Each point is reached from the start by the listed moves, each made once or not at all, plus a little noise. Say if it took an odd or an even number of moves. Then give how often each move was made.

Moves:
(1): [ 52  -3 -30   8]
(2): [  1  50 -48  23]
Start: [  1   3  -5 -23]
Points:
[  0  56 -55   4] => odd (0, 1)
[ 55  45 -84  10] => even (1, 1)

Moves:
(1): [ 47  21  -4   9   9   4   9 -17  12]
(2): [ -7  48 -13 -32  -9 -12  -5 -27   8]
(3): [  0  12  44   4   4 -14   1  13  24]
(4): [ -4  10  -2  29   6 -13   1 -12   4]
(5): [-10  -6 -26 -18  47 -17  -2   6   2]
(6): [-23   7  -1 -11   7  26   6  -1   5]
(7): [ -5  -6  11  -9   1 -10  35 -12 -15]
(8): [  4  22 -19   3   0  -6  21  31 -12]
(9): [ -5 -19  -1   4 -10  -9   8  -7  42]
Start: [  0  29 -13 -15 -19  -2  -2  18  16]
Points:
[-16  95   4 -16 -30 -67  58   9  60] => even (0, 1, 1, 1, 0, 0, 1, 1, 1)
[ 37  36  35  -2 -14 -34  54  -9  81] => even (1, 0, 1, 0, 0, 0, 1, 0, 1)
[-32  49  37  -2  -4 -10  43   8  36] => even (0, 0, 1, 1, 0, 1, 1, 0, 0)
[-33  26 -22   5 -13  -2  12  -2  69] => odd (0, 0, 0, 1, 0, 1, 0, 0, 1)
